Each point is reached from the start by the listed moves, each made 0, 1 or 2 times, or once backwards (-1), plus a little noise. Is the number of moves made odd or even? Then give how often each move was made.

Moves:
(1): +0.19 -0.15 -0.20 +0.17
(2): +0.12 +0.28 -0.15 +0.12
(3): -0.14 +0.04 +0.10 +0.24
Start: -0.03 +0.08 +0.09 +0.00
Points:
+0.12 +0.58 -0.21 +0.90 => odd (1, 2, 2)
-0.38 +0.60 +0.33 +0.45 => even (-1, 1, 2)
+0.05 +0.50 +0.02 -0.28 => odd (-1, 1, -1)
+0.07 -0.45 -0.05 +0.46 => even (2, -1, 1)

Moves:
(1): +0.14 +0.28 -0.05 +0.20 -0.01 +0.18 -0.11 +0.05 -0.11
(2): -0.12 +0.17 -0.10 -0.09 -0.25 +0.15 -0.03 -0.02 -0.29
(3): -0.08 +0.08 +0.16 -0.10 +0.00 -0.13 -0.03 -0.02 -0.01
(4): -0.11 -0.08 +0.16 +0.34 -0.24 +0.01 +0.18 -0.14 -0.02
(5): -0.12 +0.26 -0.02 +0.06 +0.15 -0.11 -0.01 +0.05 -0.02
(6): -0.04 -0.04 +0.14 +0.18 +0.06 +0.17 +0.06 +0.02 -0.12
Start: -0.01 -0.02 +0.28 +0.00 +0.00 -0.21 +0.05 +0.08 +0.13
Points:
-0.40 -0.62 +0.75 +0.93 -0.36 +0.11 +0.65 -0.19 -0.02 => even (-1, 0, -1, 2, 0, 2)
-0.77 +0.05 +0.89 +0.11 -0.61 +0.00 +0.32 -0.15 -0.60 => even (-1, 2, 2, 1, 0, 2)
-0.13 -0.22 +0.52 -0.03 +0.78 -0.30 +0.11 +0.30 +0.30 => even (-1, -1, 0, -1, 1, 2)
+0.01 +1.04 +0.68 +0.41 +0.88 -0.15 -0.27 +0.44 -0.07 => even (2, -1, 2, -1, 2, 2)
-0.26 -0.20 +0.42 +0.33 +0.27 -0.02 +0.29 +0.13 +0.01 => odd (-1, 0, -1, 0, 1, 2)

Moves:
(1): +0.05 +0.06 +0.05 +0.03 -0.26 -0.13 +0.10 +0.09 +0.07
(2): -0.25 +0.10 +0.01 +0.07 +0.19 -0.18 +0.00 +0.21 +0.12
(3): +0.02 -0.19 -0.18 +0.14 +0.19 -0.05 -0.02 -0.13 +0.05
(4): +0.01 +0.11 +0.16 -0.02 -0.21 +0.15 -0.22 -0.07 +0.15
(5): -0.05 +0.19 +0.12 -0.23 +0.08 -0.04 -0.10 -0.18 -0.04
(6): +0.16 -0.25 +0.23 +0.13 +0.01 +0.00 +0.02 -0.06 -0.09
(7): +0.15 +0.44 +0.14 -0.09 +0.19 -0.18 +0.08 +0.10 -0.21
(8): -0.26 +0.09 +0.01 +0.05 +0.02 +0.10 +0.17 -0.04 +0.22
Start: -0.05 -0.07 +0.01 +0.15 -0.12 +0.16 +0.01 +0.10 -0.06
Points:
-0.26 +0.47 +0.84 -0.14 +0.90 -0.43 +0.06 +0.25 -0.58 => even (-1, 2, -1, -1, 2, 2, 1, 0)
+0.48 +1.10 +1.05 -0.13 -0.78 +0.07 +0.02 -0.16 -0.08 => even (2, -1, 0, 2, 1, 1, 2, 1)
+0.68 -0.27 +0.41 +0.21 +0.13 -0.22 +0.33 -0.30 -0.66 => even (1, -1, 1, -1, 1, 2, 1, 0)
-0.74 -0.37 +0.28 +0.61 -0.11 +0.12 -0.37 -0.18 +0.95 => odd (1, 2, 2, 2, 1, 1, -1, 1)
-0.26 +0.70 +0.57 -0.10 -0.03 -0.32 +0.66 -0.06 -0.03 => odd (2, 0, 0, -1, 2, 1, 1, 2)

Moves:
(1): +0.12 +0.01 +0.20 +0.29 -0.03 -0.11 +0.24 +0.02 -0.17 -0.06 -0.04 -0.16
 +0.00 -0.10
(2): +0.01 +0.05 -0.08 -0.06 +0.08 -0.06 +0.06 +0.06 +0.01 +0.06 -0.04 -0.14
 -0.01 +0.11
(3): +0.02 +0.06 -0.07 +0.20 +0.05 +0.00 +0.17 -0.09 +0.01 +0.09 -0.12 -0.05
 -0.03 -0.03
(4): +0.10 +0.00 -0.05 -0.09 +0.00 +0.06 -0.23 +0.09 +0.00 -0.09 -0.21 -0.07
 -0.10 +0.09
(5): -0.01 +0.01 +0.14 -0.02 +0.04 -0.05 -0.13 +0.09 -0.09 +0.01 -0.01 +0.04
 -0.01 -0.04
(6): +0.02 +0.10 -0.10 -0.29 -0.18 -0.03 -0.06 +0.04 +0.05 -0.05 +0.08 +0.04
 +0.01 -0.18
(7): +0.02 +0.08 +0.20 +0.13 -0.03 -0.12 +0.13 -0.07 -0.04 -0.17 -0.01 +0.05
 -0.06 -0.11
(8): -0.10 +0.06 -0.06 -0.14 -0.18 -0.06 +0.04 -0.05 -0.05 -0.12 -0.01 -0.13
 -0.08 -0.25
(9): +0.15 -0.06 -0.07 -0.02 +0.10 -0.15 +0.34 -0.07 -0.07 +0.06 -0.21 -0.24
 +0.05 -0.04
(10): -0.05 -0.02 +0.05 +0.00 +0.19 +0.30 -0.17 +0.05 +0.12 +0.31 +0.27 +0.05
 -0.05 +0.25
(11): -0.04 -0.02 +0.15 +0.06 -0.06 +0.11 +0.09 +0.18 +0.12 +0.12 +0.11 +0.13
 -0.05 +0.05
Start: -0.09 +0.10 -0.07 -0.21 -0.03 +0.08 -0.01 -0.12 -0.09 -0.22 +0.04 +0.05
 +0.04 -0.05
Points:
-0.10 +0.52 +0.02 -0.02 -0.80 +0.40 +0.22 -0.06 -0.01 -0.30 +0.32 -0.14
 -0.39 -0.82 => even (2, -1, 2, 1, -1, 2, 0, 2, -1, 1, 1)
+0.13 +0.02 -0.35 -0.60 -0.53 -0.49 +0.14 -0.28 -0.68 -0.95 -0.65 -0.71
 +0.05 -0.84 => even (1, -1, -1, 1, 0, 0, -1, 2, 1, -1, -1)
+0.37 -0.15 -0.28 -0.34 +0.33 -0.08 -0.04 +0.39 -0.10 -0.16 -0.78 -0.44
 +0.03 +0.70 => odd (0, 2, -1, 2, 0, -1, -1, -1, 1, -1, 1)
+0.56 +0.32 -0.23 -0.35 -0.30 -0.49 -0.01 +0.07 -0.50 -0.86 -0.71 -0.51
 +0.02 -0.37 => even (2, 1, 0, 2, 0, 2, 0, -1, 0, -1, -1)
+0.09 +0.47 +0.03 -0.73 -0.81 -0.60 -0.35 -0.31 -0.55 -1.51 -0.71 -0.23
 -0.34 -1.24 => odd (0, -1, 0, 2, 1, 1, 2, 2, 0, -1, -1)
+0.07 +0.30 +0.67 +0.55 -0.41 +0.32 +0.10 +0.11 +0.07 -0.63 -0.11 +0.38
 -0.45 -0.13 => odd (1, -1, 1, 2, -1, 0, 2, 0, -1, 0, 2)
-0.30 +0.52 -0.75 -1.18 -0.11 +0.44 -1.17 +0.06 +0.07 +0.08 +0.12 +0.07
 -0.18 -0.17 => even (-1, 1, 2, 1, 2, 2, -1, 1, -1, 1, -1)
